Each row of a before or after table is a point. The points were changed in one or more steps. Then noise was added and the rows were shuffled. The steps act on how far a point lies along the listed directions, d1 being the first. Write out the steps. A step turns or swaps two directions, mirrors them in a line or flattens them onto one, adds a multiple of one to another, or multiplies one. Angles are multiples of 10 degrees, from the lower direction toward the higher: turns from -170 to 170, lines from 10 to 170 but not 90. Use the fewest steps. Two steps may share a direction if one is a turn and the other turns, adds or multiplies; they go together, in the order done. Otherwise the lowest direction goes first.

Directions:
(1): [-12 -36]
(2): [-36  12]
Before (13 x 2):
[[ 26  27]
 [-35 -20]
 [-25  -9]
 [ 11 -20]
 [ -2 -12]
 [-25 -35]
 [-31 -21]
 [ 20  18]
 [ 57  19]
 [ 24  19]
 [ 10   3]
 [-31 -19]
 [-14  18]]
After:
[[-11  23]
 [ 27 -32]
 [ -3  62]
 [-19  -4]
 [  7  -7]
 [  5 -42]
 [-12  31]
 [  9 -38]
 [ -1   7]
 [-16  34]
 [ 19   3]
 [  9 -35]
 [  0 -27]]
Steps: turn d1 and d2 by -70 degrees

Directions:
(1): [-28  14  47  12  24  16]
(2): [-21 -45 -16  15   3  36]
(3): [ 20  13  13 -23 -29  46]
(4): [44  5  0 41 20 13]
(5): [-24  31 -18  37 -32   5]
Before (13 x 6):
[[ 54   0 -11  -4  -4  -4]
 [-24  -1  22   3   1  55]
 [ 21 -24  18 -34   1   7]
 [  2  15 -23 -22 -23 -19]
 [ 20  -6 -36   3  -3 -45]
 [ -8  20  23   8   1  26]
 [ 34  -8  -4 -17  -5  12]
 [-27  18  39  -4   6  15]
 [ 36  -8   3 -14 -16   7]
 [ 41  12 -29 -34 -28 -11]
 [ 50 -14 -19  43   5  18]
 [ 15  -8   9 -13  -7  42]
 [-10  -5  34 -15   5 -25]]
After (13 x 6):
[[ 20  22   9  26   7  -4]
 [ 29   1  10 -19  -7  23]
 [-15  -5 -26  28  12 -45]
 [ 10 -12  22 -32   6  45]
 [ 22  19   4  -5  -3  -8]
 [ 14   7  57  51  61  25]
 [ -4 -13 -58  -8 -30 -20]
 [ -9  13  15 -18 -16  26]
 [ -6  13  12  -3 -29 -23]
 [ 23   9 -58  -3 -37 -24]
 [ 33  18   0 -24 -29 -25]
 [ 25   6   2   1 -21  -4]
 [  3   8  23   0  -2  42]]
Steps: turn d1 and d3 by 30 degrees; add 1.5 times d4 to d1; turn d2 and d5 by -80 degrees

Directions:
(1): [-13   2  -5 -11 -37 -26 -45 -52  -3  26   4]
(2): [ 37  -3   3  24 -10  48  -1 -45 -11 -32  16]
(3): [-17  14 -36  10  -7  32  32  -8 -33  48 -17]
(4): [ 29  25  10 -45  38  28 -36   5  -9  23  -6]
(5): [ 41 -28   3 -33  -1 -24  41 -26   7   8 -33]
(6): [ 37  -6 -38  39   7  -4 -22  12  44  26  -9]
Before:
[[ 30   1   6  18 -18  34   4 -21 -14 -30  14]
 [ 25 -14  30 -41  14 -29 -31 -15  21 -23   4]
 [-19  14  23 -35  12 -31 -38   7 -20   6   7]
 [-15  -7  -6 -34  -8 -30   9 -16  -1  46 -19]
 [ 15  -4 -20  41   1  30  -5 -15  -8 -37  23]
 [  5 -19  -5  45 -16  11   4  -7   3 -34  10]
 [ -3   4   5  -2 -29 -41 -26 -28  -2   7   7]
 [-20 -14  20 -17   0 -20   7   6  -2   0   0]
 [ 33   6   0   5  -9  40 -11 -44 -13   3  16]
 [ 38  14  -3  16  42  42 -11  20   5   2  -4]
 [ 15   3 -16  23  -5  17  -1 -11  -2  -9   7]
 [ 20 -16   4  12  -7   9   0 -25  16 -27  10]
 [-13   5  10  -3  -3 -27 -14  21  13  25  10]]
After (13 x 11):
[[ -1  12  -1   9 -11   9  -5  12  -9 -12  11]
 [-17  25  27 -27   1  14 -31 -24 -34   7   8]
 [ 58   1  28 -60  53  -6 -56  10  31  -3  -7]
 [-27   3 -15  19  -6   6 -19 -10 -22 -24  23]
 [  3  -2   4 -13   4  -7 -18  -5  13 -10   9]
 [ 14 -20   9  -3  19   0  14  13   8  -2  -3]
 [-21  -7   0  27 -19  -4  -9  -5 -10 -21  12]
 [ 18 -20 -28   7   0 -12  34  -2  23  35 -21]
 [  6  12 -12  13   2  14 -10   1   4  15  15]
 [ 39   4 -14  24   7 -16 -18  13  28  15  -1]
 [ 14   4  12  -1  -3  -2 -12   1  12  16  11]
 [-14   6  -7  14 -18  -2 -10  -7  -6  -1   9]
 [ 47   9   4 -12  48   4 -29  25   2   4  -4]]
Steps: swap d1 and d6; flatten d2 and d5 onto the line at 110 degrees; add -1 times d3 to d4

Directions:
(1): [  0  -1 -21 -25  -5  14 -23  21 -13  15 -32  30 -33 -14  16  26  38 -15]
(2): [  2 -25 -44   6  -2  -8 -19 -12  27  19 -21  11 -14  13 -13 -21 -45 -23]
(3): [-22  26  19  42  12  15  -5  21  -5 -23 -24  11 -12  -6  -9 -43   7 -31]
(4): [ 26  31 -23  -6  11  -2  31  15 -19   4   1   7  -7  26 -60  11   4  -4]
(5): [ 15  24 -16 -35  45 -11  -6 -11  35 -13   8  -9  16   6  18 -23  27 -22]
(6): [  5  13  -6  -6  22 -35 -10 -13 -18 -14   3   4 -47 -33  -2 -20 -13  42]
Before (12 x 18):
[[-15   0  17  19  -5   2 -20   6 -12  -7 -19   8 -22 -24  19 -14  -9   2]
 [ -9 -16   0   4  -9  18 -13  -4  28  -3 -10  -5  25   4  22 -12   1 -25]
 [ -3  13  18  13  16  -7 -10  11 -14  -9  -4  -4 -15 -25   6 -19  14   2]
 [-16 -34   2   0 -15   8 -17 -10  28  12  -6   0  15  -2  37  -1   0 -11]
 [-11   1  11  10  14  -9  -7 -12  -1  -1   6  -8 -15 -15   0 -30 -13  11]
 [ 14   8  -9  18   0 -13   7   3  -7   3   5  -3 -19  -8 -38 -11 -24  16]
 [ 17 -16 -36 -15  -1 -12   7  -7  -1  19   5   6 -22   3  -5  11 -19  11]
 [ 16   8  -2 -16  13 -23  14 -13 -10   0  17  -6  -3   5 -23  12 -23  41]
 [-13 -10  17   5  -6  20  -3  11  23   1 -20  10  31   5  33   0  26 -33]
 [-22 -26   4  14 -26  12 -15   5  -9  10 -10  11  13  -1  18  -3   0 -14]
 [-26 -20  -9   2 -10   6 -29   0  27   9 -23  10  -2   6  26 -13  -5 -43]
 [ 11  -1 -11   5   4 -12  30 -12  -9  10  14 -11  -6   3 -24  -2 -39  32]]
After, 12 rows:
[[  8   5  -9 -26  16 -22 -13   2 -10   1 -20  25 -39 -33  23   5  24  25]
 [  0 -23 -31  -2 -12  12  -8   6  12  21 -14  14 -12   5  15   3  -8 -23]
 [  2  -4 -26 -31  13 -11 -24  -3   3   7  -7  15  -5  -7  24  -7  22 -10]
 [  5  -9 -15  -8   6 -17 -13 -19   7  -7  -1  -4 -17 -17   5 -15 -20  21]
 [ -1 -25 -18 -22   1 -17 -20 -18  18  11  -4   6 -17 -16  29  -1  -3  15]
 [ -8  -4  34  28  -5   3  25 -11  13  -8  23 -25  52  29 -16  -7 -35   8]
 [  4  -1  -6 -17  -8  18 -10  15   1  12 -18  11   3   4  14  20  18 -24]
 [ -8 -15 -43 -30  -1 -19 -39  -1   7  22 -32  30 -53 -11  15   4  -2 -13]
 [  9   4   5  33  -3   5  17   2  26   0  16 -20  37  23 -33 -23 -26 -22]
 [ -8 -15  19  23  -9   7  18 -11   9  11  21 -23  32  18 -19 -13 -28  -1]
 [  2   1  16   8  -9  13   4  23 -18   8  -3  -2   6  -3  -5  18  22  -8]
 [ -1  -4  17  37   6   0  43 -22  30  -5  34 -40  59  31 -19 -36 -56  -2]]
Steps: multiply d1 by 3; multiply d2 by 1.3; flatten d3 and d4 onto the line at 50 degrees; turn d5 and d6 by 150 degrees
